Every row gives one point. Each copy is the shape, with its points in the same order, turned, moved and blurred by noise. Some copies are also mirrored. Which?

Shape, 5 rows:
[[0, 52],
[-36, -58],
[-15, -27],
[53, 8],
[-3, -52]]
Copy 1, 5 rows:
[[6, 65],
[-51, -46],
[-25, -15],
[43, 4],
[-12, -46]]
Copy 1 is: only turned
Copy 2:
[[16, -58],
[11, 57],
[2, 25],
[-48, -39],
[-13, 40]]
Copy 2 is: only turned
Copy 3:
[[-40, -34],
[49, 49],
[13, 34],
[-67, 43],
[14, 62]]
Copy 3 is: only turned

Shape, 7 rows:
[[-83, 8, 10],
[-35, -15, -7],
[74, 16, 21],
[-25, 7, -59],
[-11, -47, -16],
[24, -33, 9],
[-39, 33, 17]]
Copy 1 (7 x 3):
[[55, -72, -17],
[23, -50, 22],
[-29, 53, 24],
[-31, -75, 12],
[13, -43, 59],
[6, 3, 54],
[28, -32, -28]]
Copy 1 is: mirrored
Copy 2, 7 rows:
[[25, -5, -86],
[-7, -28, -50],
[-46, 16, 55],
[-60, -15, -70],
[-24, -55, -28],
[-20, -37, 15],
[2, 23, -50]]
Copy 2 is: mirrored

Shape, 8 rows:
[[40, 10, -13, 27],
[13, 25, 62, 26],
[14, -21, 47, 67],
[-16, 38, -45, -65],
[-40, -90, 24, 0],
[-3, -35, -9, -20],
[-50, -18, -52, -4],
[13, -24, -27, 4]]
Copy 1, 8 rows:
[[25, 46, -48, 21],
[12, 51, 38, 19],
[42, 38, 7, 74],
[-30, -27, -50, -52],
[-32, -56, -2, 93],
[-22, -10, -39, 40],
[14, -62, -57, 4],
[6, -7, -57, 34]]
Copy 1 is: mirrored
Copy 2 (8 x 4):
[[-38, -23, 10, -10],
[-4, -16, 46, 50],
[-13, -37, 86, 5],
[1, 65, -52, -12],
[62, 17, 80, -61],
[26, 12, 14, -43],
[-12, 65, 23, -61],
[-6, 1, 11, -46]]
Copy 2 is: only turned
Copy 3:
[[1, 66, -11, -5],
[21, 17, -70, 15],
[-37, 38, -77, 15],
[40, -6, 70, -7],
[-86, -36, -21, -22],
[-30, 0, 10, -29],
[-44, 0, 55, 22],
[-30, 35, 14, -17]]
Copy 3 is: only turned

Shape:
[[15, -2, -9, 21, 21, 40],
[-40, -26, 22, 49, 34, -7],
[-63, 38, -40, 64, -56, -62],
[43, -23, -12, 24, 46, 15],
[24, 34, 34, -24, 55, -13],
[-40, -61, -9, -52, -46, -15],
[-60, -41, -3, 69, 11, 12],
[-33, 21, -29, 35, 45, -21],
[13, 33, 10, 46, 35, 44],
[-12, -35, -25, -14, 48, 28],
[8, -12, -50, 4, -53, -16],
[47, 27, -9, -32, 3, 50]]
Copy 1:
[[-16, -41, 3, 28, -3, -11],
[-18, -29, -29, -35, -52, -7],
[-79, 87, 19, -49, -62, 2],
[-14, -49, -39, 18, 22, -31],
[47, 2, -17, 7, 25, -48],
[-5, -21, 25, -84, 33, 58],
[-51, -47, -11, -33, -66, 13],
[-39, -3, -1, -24, -27, -58],
[-4, -26, 3, 44, -39, -29],
[-13, -70, 22, -25, 15, -18],
[-62, 12, 28, -14, 36, 32],
[22, -26, 30, 44, 45, -9]]
Copy 1 is: only turned
Copy 2:
[[3, 1, -23, -6, 67, 21],
[32, -70, -38, -23, 35, -6],
[85, 10, 9, -66, -34, -53],
[20, -7, -42, 29, 60, 40],
[9, -41, 39, 51, 54, 17],
[-49, -23, -8, -35, -54, 27],
[34, -52, -59, -64, 32, -9],
[68, -31, 6, -23, 35, 22],
[27, -7, -9, 0, 100, -6],
[-3, -30, -18, -19, 45, 68],
[9, 46, -15, -21, -22, 8],
[-33, 37, 22, 16, 70, 28]]
Copy 2 is: only turned
Copy 3 (12 x 6):
[[-28, -16, -14, -3, 30, -24],
[3, -18, -50, 38, -9, -41],
[121, 38, -45, -16, -32, -24],
[-46, 4, -42, 11, 40, -4],
[-64, 46, 7, 13, -38, -9],
[29, -51, -4, 26, -31, 73],
[33, -48, -45, 35, 5, -50],
[3, 11, -46, -19, -34, -43],
[-30, 24, 0, -4, 27, -60],
[-40, -39, -34, -11, -4, -4],
[43, 9, -25, -16, 17, 46],
[-48, 15, 42, -28, 29, 24]]
Copy 3 is: mirrored
